Each wall is flat, endless, passes through zero and stands at right angles to its row. A trip goes straight from one point to another. List the walls that it crosses, first one first.
In the rows, zero is written as 128.

Walls:
(1): [109 112]
(2): [140  81]
(3): [135 163]
(4): [147 114]
(5): [194  86]
Trips:
[111 113] to [173 102] => 4, 5, 1
[133 158] to [113 136] => 1
[ 75 125] to [106 164] => 3, 1
[220 155] to [101 103] => 2, 3, 1, 5, 4
[159 163] to [ 63 174] => 4, 5, 1
[150 142] to [184 163] => none
[128 157] to [176 127] => 5, 4, 2
[183 114] to [154  89] => 1

Walls:
(1): [108 152 133 117 177 135]
(2): [136 137 120 100 133 170]
(3): [103 142 149 112 131  95]
(4): [115 103 107  68 140  94]
Trips:
[132 102 144 166 107 137] to [117 146 104 111  62  75] => 3, 4
[123 118 153 137  83 118] to [118 127 176 137 114  89] => none
[185  78 146 191  82 172] to [ 97 135 112 167 116  89] => 3
[ 57  99  89 101 195  89] to [116 249 114 175 118 153] => 4, 2
[136 136 163  86  96 105] to [153 145 117  83 123 128] => 2, 1
[ 61 154 165 173 147 166] to [155 117 146 142 127 129] => 3, 1

Walls:
(1): [160  95 206  63 117 146 161 127  99 125 129 134]
(2): [137 175 135 138 121 213 104 143 145  91 203 115]
(3): [155  88 115 142 151 128 186 148 169  93 180 197]
(4): [ 64 126 121 107 145 154 126 137 167  82 131  88]
(5): [114 172  81 168 183 200  68  92 161 107 106 168]
Trips:
[144 132 116 101  59 156 116 179 136  65 130  79] to [136 111 114 125 162 145 134 176 112 127 139 154] => 3, 5, 4
[125 114 140 159 151 148 143  30 119 188 100 174] to [196 155 139  88 182 141  80 125 144  65  86 144] => 2, 3, 4
[135 142 125 101 132 122 110 112 237 121 116 133] to [156 108 166  96 150 190 124 117 132 148 154 110] => 1
[147 145 140 138 158 114 189  97 147 113 159  95] to [ 86  89 156 131  99  68 167 103 129 100 155 120] => 2
[ 78 110 201 137 120 157 169 129 128 159 112 100] to [165 129 141 136 131 115 150 130 136 122  95 104] => 4

Walls:
(1): [ 96 117 154  82  81 154 137  99  63 143 165 176 143 120 128 114 219 172
 134 163]
(2): [ 76 147 159 180 169  41 166 168 106 211 184 154 128 169 140 160 100  79
 126  99]
(3): [133 132 184  83 136 135 120 134  53 129  83  38 102  98 108 113 107 106
  93  50]
(4): [119 123 148 175 142 116 177 145 119 114 105 132 170  81 123 128 147 113
  74 148]
(5): [107 133 123 104 115 125 108 170 172 151  90 141 129  94 150 170 131 178
 115 130]
(6): [128 117 125 123 167  73 122 132 140 152 119 235 151 128 144 214 149 184
  94 103]
Trips:
[ 89 155 112 177 104  62 171 151 160  85 180 155 134 152 145 126  94  87
  90 112] to [134 147 142 109 104 104 136 170 212 136 137 174 148 110 118 126 129  80
 120 199] => 5
[ 97 110 136 178 123 180 168 177 122 160 152 105 148 162  93 122 184 129
 187 146] to [125 109 157 164  79 127 134 121 143 185 106 102 142 126 144 119 121 112
 118  88] => 3, 1, 5
[104 163 118 103 163  84 138 124 163 131 166 145 128 149 104 162  97 128
 157 156] to [123 151 154 118  87 102 127 127  69 166 110 128 164 146 118  82 197 158
  69 111] => 1, 4, 3, 5
[ 78 163 173 143 169 226 109  94 148 117 172 102  97 169 121 169 170 110
 127 126] to [ 89 170 138 144 109 105 161  56 116  71 151 188 125  84 121 172 203 123
 122 163] => 3, 4, 6
[113 129 163 120  94 145 152 146 165  95 193  95 142 124 147 132 129 151
 158 116] to [ 43 129 131 130 114 122 146 143  72  73 151 139 107 168  77 109 168 156
 182 124] => 5, 2
[148  92 154 175 159 109  99 121 113  94 117 122 165 122  94  37 167 172
 145 100] to [168 121 113  95 125 142 124 164 110 113 141 115 137 133 144  69  43 153
 117 147] => 1, 4
